Every row gives one point. To make a cloud, some directions were put in groups of two or more. Within a group, all points are equally far from the middle, so they leave a hole (a ring in 2 directions, a hollow ball in 3). The other directions are filled evenly. Then the cloud was stretched, turned, moved and blurred a little. Count the holes, and give their numbers of directions, smallest first.
In the rows, 128 means zero.

Cloud (13 x 2):
[[ 92 150]
 [ 75 124]
 [ 86 145]
 [142 156]
 [ 75 125]
 [130 160]
 [146  97]
 [ 77 108]
 [115  85]
 [149 152]
 [129 160]
 [127 160]
 [127  87]]
Holes: 1 (2)

Cloud (20 x 3):
[[ 85 141 171]
 [ 66 151 146]
 [ 67 143 133]
 [ 66 141 137]
 [100 123 106]
 [143 112 116]
 [144 119 114]
 [ 85 114 119]
 [109 170 163]
 [148 139 149]
 [110 137 177]
 [122 154  90]
 [150 132 149]
 [125 166 160]
 [101 107 112]
 [152 139 119]
 [121 142  95]
 [128 166  87]
 [ 67 164 140]
 [ 69 176 114]]
Holes: 1 (2)

Cloud (32 x 4):
[[ 92 124 130 142]
 [204 177 160 111]
 [104 172  90 108]
 [123 177 159 119]
 [166 180 144 167]
 [126 121 118 180]
 [140 122 107 189]
 [ 89 165 127 149]
 [177 185 107 126]
 [176 113 127 159]
 [102 158 123 158]
 [149 147 131 105]
 [160 202 132 152]
 [167 112 108 139]
 [102 124 130 145]
 [105 125 116 126]
 [150 147 116 155]
 [137  81  64 135]
 [175 125 122 110]
 [180 116 157 135]
 [ 96 137 102 161]
 [144 147 106 140]
 [180 119 144 151]
 [ 98 135 159 140]
 [ 93 128 152 156]
 [140 133 143 173]
 [147 134 117 178]
 [133 151 178  84]
 [105 142  89 102]
 [127 100 115 134]
 [ 93 110 102 130]
 [115 157  54 160]]
Holes: 0

Cloud (89 x 8):
[[117 115  86 122 180 185 128 147]
 [149 153 109 152 205 146 139 149]
 [105 165 159  97 147  88 175 131]
 [ 96 118 171 114  89  76 135  95]
 [119 149 165 181 149 101 133 112]
 [176 119 105 108 136 133 145 104]
 [100 118 141  96 162 163 133 192]
 [105 150 153 131 176  94 155 164]
 [108 144  91 110  87  81 156 170]
 [134 152 174 161  96 141 143 136]
 [125 151  91  81 103 151 106  92]
 [157 125 182 100 161 142 105 136]
 [ 80 107 102 105 132  95 115 111]
 [116 109 119 116  83 121 159 175]
 [ 87 161 144 129 167 120 161 119]
 [133 149 173 130 124 151 159 163]
 [ 88 156 148  92 170  84 108 101]
 [124 166  97 120 152 103 100  80]
 [ 86 114 141  93 106 107 157  90]
 [ 98 111 148 114  70 117 136  89]
 [165 146 112 138  80 132  97 118]
 [136 170  88 182 143 116 151 149]
 [118 167 133 131  77 157 123 119]
 [136 157 179 121 207 144 116 128]
 [159 126 191 131 191  94 134 117]
 [143 117 159 144 116 164 136 162]
 [121 145 190 124 160 176 106 144]
 [130 118 121 125 192 139 167 144]
 [130 110 141 113 127 123  95 163]
 [135  83 103 117 133  89 117 152]
 [ 88 158 141  90 184 121 143  78]
 [ 63 102 140 114 153 145 132 145]
 [ 90 100 106  82 124 115 108 125]
 [137 168 133 135 119 167 150 160]
 [128  99 149 107 140  74 150  97]
 [106 106 125 119 200 138 118 129]
 [146 194 158 114 153 146 118 150]
 [134 144 142 167 108  67 161 131]
 [ 87  97  92 141 146 128 104 109]
 [158 145 118 119 196 151 141 169]
 [142 126 140 105 182 126  84  83]
 [138 120 115 123  87 144  93  68]
 [127 120 127  89 141 109 182 123]
 [144 145  64  96 164 155 133 127]
 [107 174 131 123 211 158 129 137]
 [126 193  86 122 114 121 127 173]
 [154 119 133 114 163  69 145 111]
 [ 70 158  92 134 102 101 118 122]
 [ 63 145 105 103 172 139 115  88]
 [100 164 106 157  90 126 100 145]
 [122  93 136 117 103 129  85  94]
 [127 140 153 141  75 105 164 139]
 [118 135 138  76 116  78 131 139]
 [ 98 137  67 112 145 123 179 134]
 [131  82 199 121 114 141 114  97]
 [127 139 107 119 182 150  77  95]
 [134 128 136 144 192 173 101 111]
 [100 171  49 139 173 175 118 140]
 [110  85  93 130 158 126 122 111]
 [125 152 117 135 134 192 114 168]
 [166 153  50 139 109 122 130 132]
 [ 73 114 134 154 145 154 109 145]
 [129  78  96 112 132 124 115 132]
 [123 116 119 151  91 163 148 145]
 [174 155  80 157 132  91 173 154]
 [115 148 140 112 147 162 151  72]
 [121 116 138  61 145 101 143 105]
 [ 94 143 113 101 110  70 152 162]
 [110 167  57 134 126 109  86 142]
 [126 103 144 129 122 126  67 110]
 [131 159 115 175 159 132 113  89]
 [131  96 154 107 100  82 159 128]
 [130 179  81 111 185 102 124 152]
 [ 97 136 120  86  89 178 121 128]
 [146 135 144 103 124 183 109 128]
 [177 141  77 147  82 119 145 144]
 [176 141 129  88 144 138 131  91]
 [133 145 158 113 126  94 166 177]
 [101 157 105  97 143  92 182 135]
 [134 137  96 139 134 126 165  95]
 [148 125 132  88 155  83 145 140]
 [143 156 154 160 158 136 148  82]
 [137 150 171  99 174 137 168 157]
 [116 195  83 147 157 138 148 171]
 [137 136 109  71 105  98 139 110]
 [ 60 115 148  99 117 162 127 145]
 [165 164 105 155 122 123 171 161]
 [117 118 178 125 117 112 118 165]
 [ 97 177 135 128 121 129  66 101]]
Holes: 1 (6)
